Every row gives one point. A path goes straight from each point to the next, and from the last back to the first. The post is the endless flat space through its rows: a point in 2 columns, a line in 3, a plane in 4, and so on, so that a path can go around it. How many times does the path go around the post? Going back the other way cancels.

Post (2 x 3)
[[5, -10, 44],
[12, 5, -24]]
Path (28 x 3)
[[30, 24, 51],
[3, 13, 19],
[-18, -2, 13],
[-13, -28, -63],
[25, -17, -37],
[42, 18, 17],
[-7, 64, 23],
[-12, 5, 29],
[16, -17, -84],
[37, -52, 35],
[21, -18, -12],
[27, -5, 35],
[39, 25, 19],
[51, 3, -40],
[0, 34, 121],
[-9, 18, 29],
[-8, -12, -42],
[22, -44, -7],
[30, -12, 35],
[8, 49, 72],
[3, 68, 22],
[20, 0, 44],
[8, 22, 41],
[-28, 28, 4],
[1, -23, 6],
[-22, -35, -41],
[17, -37, -28],
[46, -22, 7]]
Times around: 4

Post (8 x 9)
[[34, -17, 16, -30, -23, -4, 4, 44, -12],
[-46, 41, -26, -11, 5, 7, -11, -23, -2],
[-21, 10, -17, 5, -22, -30, -26, -18, -7],
[-15, 7, -9, -34, 16, -13, -40, 0, -28],
[-1, -45, 31, -15, -4, 4, 18, 40, -40],
[-31, 14, 17, -18, -26, 5, -44, -10, 9],
[-15, 25, -20, 11, 16, 9, -37, -39, -3],
[35, -6, 61, -16, 27, -35, 23, 34, -19]]
Path (21 x 9)
[[4, 6, -2, 4, -4, -17, 33, -8, 20],
[-55, -10, -24, 15, -43, 14, 0, 21, 9],
[-8, 53, -32, 4, 36, -2, -43, -27, -10],
[-2, 12, -13, -10, -2, 17, -34, 7, 7],
[-14, 17, 23, -43, 26, -7, -37, -9, 6],
[-49, -71, -44, -19, -85, 16, -13, -14, -55],
[29, -17, -12, -33, -19, -24, -9, 15, -10],
[3, 15, 17, 27, 41, -12, -4, -29, 11],
[-66, -15, 17, -1, 17, -63, 9, 34, -58],
[-62, 0, -18, -51, -65, 42, -7, 45, -29],
[67, 47, 79, -14, 121, -15, -33, -25, -25],
[1, 64, 57, -49, 44, 23, 12, 39, 12],
[10, 6, 21, -29, 48, -4, -60, 19, 10],
[-2, -19, -54, -52, -43, -1, -38, 9, 22],
[6, -17, -40, 3, -29, 22, -30, -39, 30],
[26, 28, 17, -12, 27, -34, -40, -1, 12],
[-10, -5, -20, 14, 4, -17, 28, 19, -40],
[-35, 2, -5, 8, 20, 32, -2, -18, -56],
[-44, -36, 42, -41, -38, 33, -3, 2, -38],
[-27, -45, 20, -39, -62, 1, -25, 9, -6],
[-22, 11, 21, -58, -103, 21, -53, -3, 25]]
Times around: 1

Post (17 x 18)
[[-15, -2, -6, -7, -26, -9, 35, 16, 27, -34, -36, -8, -10, -39, 54, 56, 40, -16],
[109, -7, 16, 18, 8, -67, -9, -52, -13, 34, -26, 39, 39, 34, 13, -27, -22, -38],
[36, 53, 0, 0, -31, -65, 6, -22, 50, 48, -29, -6, -58, 29, 22, -53, -80, -31],
[-15, -36, -3, 1, -61, 34, -8, 9, 4, -17, -15, -35, 4, -16, 33, 35, 20, 42],
[33, -2, -38, 7, -21, -95, -9, -69, 44, 26, -16, 13, 20, 16, 0, -31, -25, -21],
[43, -51, 22, 5, 28, -16, 19, -48, -6, -4, 52, 37, -1, 26, -25, -13, 11, -54],
[3, -34, -15, -43, -35, -18, -10, 61, -20, -20, 14, 3, -5, -10, 18, 64, 39, 6],
[61, -30, 32, -7, 42, -20, -20, 3, 41, -61, 17, 16, 56, 24, -3, -28, 51, -7],
[-39, -37, 2, 25, -22, -27, -29, 41, -5, 1, -31, 17, -15, -34, 40, -5, -3, -33],
[17, -38, -16, -19, -38, 1, 1, 24, -40, -60, -25, -7, -31, -54, 12, -6, 72, -12],
[-29, 13, 1, 20, -34, 6, 1, 20, -23, -17, 2, 10, -2, -29, 22, 12, 72, 38],
[-31, 21, -25, 1, -57, -2, -11, 36, 19, -42, -88, 22, -21, 27, 10, 43, -20, 22],
[9, 22, -27, -4, -26, -44, 50, 1, 52, 75, -98, 6, 7, 47, -9, -27, -64, 1],
[17, 43, -68, -6, 6, -17, -20, -21, 25, 55, -63, -7, -17, 26, 16, -15, -48, -42],
[74, -23, 39, 43, 13, -58, -27, -22, 29, 20, 10, 10, 26, -15, -58, -7, -11, -60],
[100, -34, -19, 40, 53, -45, 29, -12, 12, -27, 21, 32, 5, -9, -13, -34, -16, 9],
[-8, 28, -16, -9, 21, -58, -17, -44, -17, 30, -71, -32, -38, 2, 14, -5, -48, -7]]
Path (30 x 18)
[[-23, -65, -27, -25, -65, 3, 71, -55, 3, -2, -30, 1, 31, 22, 11, -3, -18, 14],
[26, 48, 36, 63, 29, -6, 28, 14, -20, 1, -74, 17, -8, -21, -69, 14, -59, -9],
[25, -26, -38, -6, -87, 11, 22, 4, 19, -25, -10, -10, -22, 12, 74, 19, -43, 20],
[-26, 8, -25, -9, 27, -35, 20, 39, 16, -8, -2, 33, -33, 15, -43, 68, -91, -11],
[49, 16, 3, 0, -38, -19, -58, -14, 13, 34, -87, -22, -34, -28, -12, 38, -48, -66],
[62, -119, 19, 38, 11, 37, 53, 71, 21, -4, -42, 25, 27, -43, -1, -5, 16, -39],
[16, 4, -12, 21, -21, 2, 51, -46, 34, 69, -28, -77, 9, -22, 34, 24, 38, -26],
[-17, 23, 4, -37, 0, -10, 36, -32, 83, -121, -47, -26, -13, 31, 47, -12, 3, -75],
[-25, -11, 5, 5, -5, -65, -20, 91, 24, 4, -50, 14, 3, -20, 11, -20, -36, 5],
[-4, 31, -6, -27, 10, -30, 20, -45, 20, -15, -60, 59, 6, 31, 26, 21, 13, -13],
[-26, -23, 28, -10, 15, 14, 14, -78, 15, 5, -32, 32, -32, 45, 85, 17, -2, -5],
[-51, -24, -8, 1, -5, -17, 44, 34, 100, 49, -63, -4, 8, 29, 25, 7, -70, 17],
[46, 49, -23, 16, 2, -30, 9, -45, -36, 40, -70, 38, 25, -14, -8, 17, 4, 15],
[-48, 5, 17, -95, 38, 18, 10, -68, -34, -30, 17, -24, -65, 14, 21, 18, 48, 4],
[44, 20, -17, -15, -47, -40, -26, 29, 8, -11, 31, -14, 2, -20, 96, 75, -15, 45],
[47, 12, 34, 54, 15, -35, 72, 34, 13, -55, -18, 90, 54, 33, 19, -110, 2, 41],
[54, -27, -14, -20, -85, -82, -19, 22, 4, -11, -45, -18, 56, 21, -45, 17, 55, 10],
[14, -39, 8, 77, -42, -43, -8, -62, -23, 70, -41, 5, -44, -37, -20, -44, 21, -35],
[8, 28, -4, 38, 1, -27, 29, -100, 20, -38, -33, -21, 32, -27, 19, 19, 82, 24],
[29, 26, -30, -24, -47, -67, 46, 7, 52, 18, -85, -31, -10, 34, -13, -53, -75, -23],
[-5, 39, -1, 9, 12, -52, 3, -83, 2, -9, -83, 11, 42, -17, 46, -28, -4, -42],
[-6, 33, -39, -49, 1, -18, 9, -13, 40, 5, -65, 9, -22, 9, 37, -4, -44, 24],
[93, -16, -13, 7, 30, -49, -67, -27, -101, -21, -13, 38, 58, -29, -28, -9, 49, 12],
[18, -9, -3, -9, 53, 10, -30, 66, 6, 13, -87, 34, 21, -9, 3, 41, 9, -44],
[70, -35, 42, 37, 50, -31, 2, -13, 32, -45, 15, 5, 15, -68, 6, -59, 88, -44],
[11, -36, 4, 73, -31, -13, 37, 6, -40, 34, -58, 27, 5, -3, 13, 54, -28, 13],
[67, -36, -7, 42, 58, -100, -68, 39, 21, -16, 4, -4, 34, -48, -4, -89, 1, -31],
[40, -27, -56, 46, -21, -22, -33, -34, -93, 0, 22, -29, -43, -65, 17, -37, 48, 16],
[87, -36, 3, 16, 23, -42, -17, -11, -40, -66, 7, 27, -45, 3, 15, 48, -22, -33],
[77, -17, -42, -28, -15, -47, -11, 6, -50, -2, -17, 53, -16, 58, 52, -50, -23, -32]]
Times around: 2
